Every row gives one point. The last column is the point's height on a tilted bowl or saddle (a function of degree 2), plus a little noise. Count its main directions that bend up, bend down and stay straight.

Points (15 x 4):
[.25 -.12 -.33 .15]
[.16 .01 -.01 .13]
[.01 -.26 .94 .10]
[-.45 -.40 .13 .46]
[-.43 .26 .14 .19]
[-.35 -.68 -.24 .94]
[.31 .31 -.49 .30]
[.31 .29 .26 .10]
[.57 .25 -.21 -.04]
[-.19 .35 .44 .03]
[.01 .00 -.12 .26]
[-.17 -.31 .33 .23]
[-.38 -.17 -.41 .73]
[.50 .16 .06 -.03]
[.23 .29 .42 .09]
Directions: 2 up, 1 down, 0 straight

Points, 42 rows:
[-.23 .17 .25 -.07 -.05 .00 -.03]
[.54 .02 .31 .27 .64 -.05 -.37]
[-.21 -.29 .11 .05 .05 -.25 -.10]
[-.16 -.11 -.32 -.07 .05 .03 .33]
[-.31 -.12 -.05 .36 -.30 -.03 .75]
[-.33 -.10 -.24 .63 -.14 -.57 .06]
[-.07 -.01 -.63 .25 -.20 .17 .94]
[-.30 -.49 -.18 .09 .16 -.34 -.37]
[-.45 .11 .36 .44 .14 -.07 -.09]
[-.13 -.35 -.16 -.02 -.18 -.47 -.08]
[.15 -.09 .14 -.18 -.21 .09 .27]
[.03 .12 .37 -.27 -.10 -.08 -.12]
[.16 -.20 .08 .16 -.33 .13 .59]
[-.50 .27 .27 -.09 .15 -.28 -.22]
[-.05 -.03 .31 .37 .12 -.05 -.18]
[.00 -.03 .17 -.03 .18 .38 -.09]
[.00 -.15 -.09 -.03 .60 -.27 -.12]
[-.21 .63 -.44 .02 .21 -.01 .37]
[-.08 -.33 .11 .27 .06 -.18 -.06]
[.03 -.26 -.07 -.13 .36 -.07 .03]
[-.06 .12 .07 .37 .20 .15 .04]
[.33 -.11 .38 -.05 .03 .22 -.08]
[.05 .58 .17 .00 .13 .47 -.34]
[.09 .12 .07 .06 .27 .94 -.27]
[.03 -.12 -.31 .20 -.30 -.20 .56]
[-.07 -.17 -.10 -.11 .17 .27 .23]
[-.31 .26 -.10 .16 -.04 .11 .51]
[-.03 .17 .12 -.24 -.07 .28 -.02]
[-.14 .03 .06 .16 -.24 -.10 .46]
[-.17 -.12 -.13 .08 -.24 .13 .57]
[.44 -.32 -.17 .39 -.19 -.35 .31]
[-.01 -.05 .27 -.31 -.30 -.27 .14]
[-.20 -.01 -.07 .29 -.03 -.30 .17]
[.36 .32 .32 .19 -.10 .45 -.34]
[-.51 -.27 -.06 -.13 .13 -.01 -.01]
[-.19 .35 -.13 .25 -.23 .04 .65]
[.17 -.26 -.28 -.21 .07 -.33 -.09]
[-.04 .12 -.14 .23 -.27 -.09 .62]
[.12 -.19 -.11 .33 .01 -.02 .22]
[-.13 .05 .14 -.06 -.06 -.14 .08]
[-.07 .05 -.25 .44 -.27 -.49 .34]
[-.02 .31 .06 .59 .19 -.32 -.30]
Directions: 2 up, 3 down, 1 straight

Points (72 x 9):
[-.10 -.46 .16 -.20 -.20 -.23 -.06 .09 -.13]
[-.01 .24 -.15 .14 -.49 .02 -.16 .13 -.02]
[-.30 -.29 .04 .13 -.23 .43 -.74 .15 .00]
[.63 .13 -.38 .58 .10 -.54 .00 -.21 .04]
[.01 -.22 -.10 .79 -.31 .24 -.30 .44 -.05]
[-.57 .37 .08 .38 .22 -.20 .33 .71 -.65]
[.42 .09 -.02 .64 -.46 .01 -.27 -.75 -.07]
[-.23 .00 .37 .42 .85 .52 -.24 .41 -.24]
[.37 -.63 -.03 -.16 -.18 .32 .18 -.44 -.12]
[-.02 -.24 -.13 -.36 .44 .26 .05 .37 -.22]
[-.16 .55 .09 -.40 -.08 -.83 -.30 .02 -.24]
[.07 .37 -.06 -.47 -.21 -.53 -.20 .19 -.15]
[-.28 -.39 -.09 -.13 -.27 -.46 -.07 .39 -.25]
[-.54 -.04 -.03 -.42 -.21 .02 -.76 -.24 -.11]
[-.17 -.55 -.03 -.32 -.10 -.07 .45 .15 -.27]
[-.29 -.28 -.69 -.55 .00 .22 .76 .43 -.64]
[.59 .51 .43 -.14 .13 .18 .40 -.06 -.11]
[.55 .00 .50 -.72 -.03 .05 -.45 .14 -.11]
[.05 -.15 -.13 .53 .24 -.20 .59 .03 -.43]
[-.15 -.34 .16 .45 -.07 -.80 -.03 .14 -.39]
[-.25 -.83 .37 -.15 -.41 -.25 -.17 .31 -.30]
[.05 -.15 .17 .03 .61 -.05 .23 .39 -.38]
[.45 -.49 -.33 -.27 -.59 -.14 -.37 -.44 -.02]
[-.23 -.18 .37 .07 -.73 .53 .38 -.10 -.02]
[.11 .19 .73 .51 -.55 .14 -.04 -.06 -.20]
[.52 .35 -.22 .02 -.25 .83 .12 .10 -.04]
[-.03 .32 .16 -.01 -.46 -.18 .41 .28 -.32]
[-.30 -.83 -.56 .31 .49 .01 -.27 .11 .00]
[-.02 -.26 -.09 .17 .37 .06 -.25 .04 -.04]
[.38 .21 .50 -.30 .48 .03 .41 .16 -.32]
[.64 -.57 .12 -.17 .10 -.10 -.38 .40 -.19]
[-.22 -.03 -.43 -.49 .16 -.48 -.01 -.19 -.17]
[-.31 .21 .25 .02 -.28 -.70 .16 .43 -.56]
[.32 -.21 -.40 .48 .07 -.14 .01 .78 -.23]
[.25 .49 -.38 .73 -.02 -.12 .45 .49 -.29]
[-.31 .16 .14 -.01 .12 -.85 -.60 .17 -.24]
[-.22 .32 -.26 .35 .11 .35 .15 .51 -.09]
[-.06 -.18 .17 -.12 -.18 -.27 -.19 -.37 -.04]
[-.52 -.12 -.25 -.35 .11 .42 -.47 -.54 -.06]
[.19 .49 -.56 -.40 -.28 -.25 -.13 -.11 -.08]
[-.14 .29 .58 .64 .02 -.12 .07 -.45 -.28]
[-.24 .31 -.40 .62 -.28 -.42 .41 .33 -.39]
[-.60 .10 .09 .52 -.10 .29 .53 .36 -.31]
[-.37 .28 .08 .53 .70 -.46 .13 -.18 -.42]
[-.23 .01 -.27 .10 .41 -.15 .47 -.19 -.34]
[.29 -.13 .00 .27 -.19 .11 .05 -.05 -.06]
[.62 -.64 .19 -.52 -.01 -.22 -.11 -.09 -.01]
[.06 .01 -.31 -.31 .10 -.14 .16 -.17 -.12]
[-.06 .21 -.31 -.28 -.28 .71 -.14 .54 -.11]
[-.11 -.24 .13 .11 -.59 .51 .34 .36 -.13]
[.12 .18 -.19 .14 -.10 .03 .05 -.28 .00]
[.55 .56 -.25 -.50 .44 -.13 -.39 -.18 -.15]
[-.04 -.46 .48 .34 -.17 .15 .00 .66 -.41]
[-.28 -.18 .52 .26 .14 .06 .29 -.37 -.26]
[.09 .09 .15 -.06 .15 .18 .60 .18 -.28]
[.10 -.51 -.20 .00 .31 .88 .39 .46 -.18]
[-.05 .34 -.44 .51 -.46 .01 -.16 -.28 .09]
[.07 -.58 .10 -.03 -.09 -.35 -.10 .17 -.16]
[.47 .76 .09 .11 -.53 -.18 .00 -.11 .02]
[-.31 -.02 .35 .32 -.37 -.09 .20 -.52 -.24]
[-.12 .15 .05 -.31 -.21 .13 -.24 .04 -.03]
[-.56 -.86 -.08 .19 .14 -.25 -.17 -.30 -.26]
[-.09 .07 -.35 .00 .10 -.16 -.24 .13 -.02]
[.13 -.45 .86 .94 -.13 -.70 .14 -.12 -.94]
[-.36 -.01 .04 -.18 .38 -.15 -.17 .22 -.23]
[-.13 .43 -.34 -.02 .15 -.02 -.59 -.21 .04]
[.10 -.06 .07 -.14 .35 -.01 .50 .21 -.34]
[.00 .64 .03 -.18 -.12 -.12 .14 -.04 -.13]
[-.52 .39 .03 .21 -.57 -.23 .04 .41 -.37]
[.07 -.25 -.31 .39 -.29 .49 .10 .59 -.11]
[.31 .01 .35 -.38 -.04 -.27 .40 -.24 -.08]
[.28 .09 -.08 .41 .17 -.17 .09 .07 -.10]
Directions: 2 up, 5 down, 1 straight
